Rows are points. The points of each table are mixes of a few directions, plus a little noise. Count the directions of each table, and those that both share. Where both have some left over, give the other angles between the two spaces (their principal angles), to ten degrees, smallest first.
In the rows, 128 means zero.

First, 7 rows:
[[ 85 145]
 [163 114]
 [181 107]
 [ 85 144]
 [177 109]
 [134 125]
 [ 70 151]]
Second:
[[173 152]
 [101 113]
 [ 96 111]
 [199 166]
 [ 97 111]
 [103 114]]
Directions: first 1, second 1, shared 0; angles 50

First, 6 rows:
[[115 204 118  98  81 136]
 [117 189 115 106  85 132]
 [137  75 128 153 154 121]
 [138  74  87 177 117 107]
 [122 162 162  91 144 144]
 [139  64 157 141 187 128]]
Second, 7 rows:
[[ 65 142 151 173 133 124]
 [ 86 139 141 153 106  92]
 [181 132  99  85 122  67]
 [130 102 133 121  92 185]
 [169 101  76  53 155 150]
 [115 145 174 187 116 142]
 [151 136 123 124 171 136]]
Directions: first 2, second 4, shared 0; angles 50, 90

First:
[[149 140 124  99 159  40  62   7 193]
 [122 125 129 135 120 151 146 160 111]
 [121 124 129 139 117 161 153 173 103]
 [128 127 128 129 127 130 130 131 126]
 [132 130 127 122 134 111 115 106 141]
 [122 124 129 137 118 156 149 167 107]
 [122 125 129 137 118 155 148 164 108]
 [130 129 128 125 131 120 122 117 134]]
Second (7 x 9):
[[137 129 129 100 134 146 182 140  99]
 [156 140 129 144 138 104 112 114  96]
 [122 121 127 142 126 115 208 137 100]
 [159 132 107  94 160 149 124  91 174]
 [ 90 119 156 149 120 132  38 117 146]
 [106 125 132 154 110 114  82 134 146]
 [126 132 114 112 107 136 150 164 136]]
Directions: first 1, second 5, shared 0; angles 30

First, 10 rows:
[[131  88 128 124 144 148  58 133 131 151 147 106]
 [137 132  66 180  92 158 148 103 160 198  86  48]
 [128 140 147  68 136 108 155 195  66 137 138 147]
 [133 151 116 106 127 115 162 145 106 135 121 134]
 [101  49 190 190 115 171  43 122 168 126 144  97]
 [126 162 131 125 121 108 182 123 124 100 118 156]
 [148 140  90  82 157 118 110 131 107 144 140 134]
 [116 145 159 121 111 114 180 160 105 114 120 146]
 [113 108 149 210 109 148 111  60 200  88 119 126]
 [147 164 103  75 170  95 132 108 113  88 147 185]]
Second (9 x 12):
[[147 159 144  85 171  85 121 147  87  95 201 158]
 [128 107 115 121 138 142  93 113 142 130 117 134]
 [130 101 119 115 145 139  80 112 141 123 126 141]
 [103 119 138 195  59 158 191 133 156 160  63  81]
 [117  96 143 147 120 149  98 120 148 128 115 124]
 [ 91 136 249 209  72 112 202 189 110 102 175  96]
 [134 137  88 122 121 136 142 115 137 149  93 123]
 [161 177  54  68 159 103 151 118 104 142 124 146]
 [142 116 101  89 165 129  75 107 131 122 135 152]]
Directions: first 4, second 3, shared 2; angles 40

First:
[[132 154 102 186 149 114 120  99 169  96 102 143 128 138 136 158 166 145
  126 135]
 [145 128 101 164 106 119 122  95 144  95  87 122 135 126 158 170 107 129
  104 136]
 [110 150 125 130 163 115 121 138 151 137 134 136 111 141 104 118 168 137
  142 139]
 [ 89 132 157 150 148 155 127 107 146  76 154 165 125 127 108 137 146 143
  106 111]
 [173 112 121 127  96 135 148 157  84 159 137 117 156 112 163 100  99  95
  164 102]
 [179 134  85 116 112  96 134 175 104 191 103  93 137 125 159 101 105  88
  180 138]
 [171  86 165  90 103 141 144  90  83 180 157 104 152 139 122 132 176 188
  115 116]
 [111 108 142  62 121 115 115 108 126 159 117  94 103 142  96 148 130 166
   87 166]
 [ 78 133 170 150 151 171 133 132 136  71 176 178 128 116 106 111 134 122
  120  93]
 [122 118 116  89 106 117 122 157 115 145 108 103 113 120 134 122  63  94
  125 145]
 [ 96 149 125 146 151 131 123 152 147 102 135 152 116 122 121 113 117 100
  142 124]]
Second (10 x 20):
[[ 75 148 153 119 166 151 129  53 174 153  81 115  98 155 169 128 100 123
  149 105]
 [176 111 106 135  94 106 126 197  86 105 171 142 157 104  91 128 152 132
  109 149]
 [151 119 118 131 111 117 128 161 108 118 148 135 142 116 110 127 140 129
  119 138]
 [126 129 130 128 130 129 128 125 130 129 126 128 127 129 130 129 126 128
  129 126]
 [164 115 110 134 102 113 127 179  98 112 160 138 149 110 101 128 146 131
  113 144]
 [146 122 119 131 115 120 128 154 113 120 144 132 138 118 114 128 138 130
  120 136]
 [102 137 140 124 147 140 129  90 151 142 104 121 112 141 149 129 113 125
  139 117]
 [173 112 107 136  95 106 127 191  89 106 167 140 156 105  93 126 152 133
  110 148]
 [126 129 129 127 130 129 129 125 129 129 127 128 127 129 130 129 127 129
  128 127]
 [ 42 159 169 113 190 165 129   7 203 168  52 105  78 171 195 130  84 120
  161  92]]
Directions: first 5, second 1, shared 0; angles 70

First, 11 rows:
[[ 66 193 135 160 123  88 102 177 177 135 111 106 194  92 147 164 107 140
   21 128 152 174  64  45 106  61 130 115  94 120 114 120]
 [133 130 162  93 105 147 116 122 103 154 143 116 121 158 145 126 135 135
  177 134 118  86 156 181 119 129 112 138 129 139 133 108]
 [120 143 153 102  95 153 112 132 103 157 126 117 154 143 159 151 122 125
  161 126 125  88 152 179 126  99 100 139  98 134 131 122]
 [122 130 156 108 144 131 137 117 136 142 150 117 124 148 127 127 137 165
  140 120 113  91 137 160 126 156 133 125 153 138 129  98]
 [117 161 133 145 104 109 106 159 141 140 116 122 180 120 146 117 108  94
   90 157 144 168  78  99  99  74 122 108 109 113 115 140]
 [132 141 159 129 112 128 131 133 138 157 124 113 176 166 149 117 117 112
  124 165 130 119  94 175  99  89 127  94 126 117 122 127]
 [123 134 121 146 134 105 123 140 144 117 123 128 118 120 119 119 130 124
   94 139 140 163 103  81 117 118 141 122 134 123 125 130]
 [148 105 141 110 110 132 118 118 100 128 131 126  60 155 124 115 151 124
  171 144 134 123 162 138 118 132 128 148 135 137 139 122]
 [149  66 125 132 118 168 167  82  90 129  80 120  58 180 136 206 156 142
  171 124 145  72 207 214 154  92 126 145  84 139 162 148]
 [151 101  72 131 159 135 137 115 118  84 145 168 103  75  92  95 125 116
  152  90 108 149 146  88 170 207 131 147 154 127 124 147]
 [147 104  53 154 204 113 157 115 158  63 157 177 119  52  64  72 119 131
  110  80  98 174 107  46 178 249 156 126 190 120 113 144]]
Second, 8 rows:
[[111 147 134 141 159 156 141 144 156 134  86 110 136 152  97 136 161 132
   83 123 140 151 125 104 128 137 153 137 136 119 153 131]
 [ 83 138  89 132 167 159 121 183 208 124  66 137 140 156  34 130 126 136
  114 105 177 224 154 140 131 105 172 161 104 155 175 130]
 [154 151 117 122 121 109 144 101 157 123 165 122  89 103 171 133  91  98
  227 114 151  94 188 154 115 148 101 124  97 123 112 175]
 [157 149 166 115 109 147 158  90 104 139 142 121 110 140 196 140 147 112
  125 131  97  48 141 109 104 174 108 110 122  88 109 145]
 [128 128 118 150 149 120 119 136 121 134 121  99 150 117 109 122 137 117
  152 135 149 153 119 138 154 107 125 134 149 138 142 142]
 [115 149 133 125 139 130 150 125 174 118 122 137  95 139 129 140 131 144
   92 112 129 123 142  92 100 159 148 124 114 116 127 128]
 [145  85 128  83  60 151  95 129  53 137 143 175 161 135 148 110  96 114
  166 142  91 106 125 199 131  96  98 132 106 143 113 103]
 [129  78 140 155 121  52  99 118  49 114 178 122 146  83 142 113 135 172
   68 160  92 128  30  87 158  98 120 103 198 142  95  73]]
Directions: first 6, second 5, shared 1; angles 70, 70, 70, 80

First (8 x 32):
[[118 109 142 108 124  99 136 127 117 124 144 135 120 121 115 124 123 149
  156 111 102 146 135 144 131 130 130 133 113 139 142 152]
 [115 190  94 149 116  80 200 124  36 108 101  54  69 173  52 126 242 103
  222 152  82 153 200  61   7 139 124 115 122 156 147  65]
 [134  96 145 118 133 151  93 130 173 138 144 164 157 105 165 127  70 141
   83 116 150 115  92 162 187 123 131 135 130 114 119 160]
 [138 108 137 127 135 163  92 129 175 139 134 158 158 111 168 131  78 129
   72 125 161 108  91 151 183 123 129 132 138 111 113 146]
 [121 115 139 115 126 107 133 128 121 124 139 133 122 124 118 124 125 143
  148 114 111 140 134 139 129 129 130 132 117 135 138 145]
 [127 111 139 120 129 127 119 128 140 130 137 143 135 118 137 127 107 138
  121 119 127 129 118 145 149 127 129 132 124 127 128 146]
 [143 204  76 182 133 171 146 127 107 127  78  74 115 166 120 137 198  67
  108 182 163 101 148  57  60 130 125 109 161 117 107  42]
 [127  92 152 107 130 124 106 129 154 131 149 160 145 107 147 125  83 152
  114 106 128 131 105 165 175 125 130 136 118 125 130 169]]
Second:
[[102 149 117 147 135 162 109 114 146 117 123 133 135 126 162 164  79 102
  116 127 155 132  90 122 181 157  98 123 143 100 107 170]
 [115 140 121 135 129 144 118 122 135 125 126 129 130 126 143 145 104 116
  123 128 143 130 109 125 153 141 116 126 136 115 119 148]
 [150 107 137 116 122 100 144 141 116 137 132 124 123 131 100 100 167 148
  136 130 105 126 160 132  87 104 152 131 117 150 145  95]
 [116 139 122 135 131 143 117 123 136 121 127 129 128 126 142 143 108 117
  122 128 138 129 111 125 151 140 115 124 135 116 118 147]
 [168  92 145 105 119  78 157 151 102 142 135 122 123 133  77  76 200 167
  145 129  89 126 186 135  52  85 169 133 105 170 160  66]
 [135 122 131 123 128 119 134 132 123 131 130 127 125 129 118 121 140 135
  129 129 120 127 139 129 114 119 137 129 124 135 135 117]
 [168  91 148 103 120  76 158 150 100 143 133 121 120 131  74  75 204 168
  147 132  85 124 188 136  49  83 173 133 105 173 162  63]
 [ 69 181 101 162 141 201  84  97 167 104 121 139 139 121 206 205  20  72
  102 127 187 137  46 113 240 190  65 120 162  65  80 220]]
Directions: first 2, second 1, shared 0; angles 50
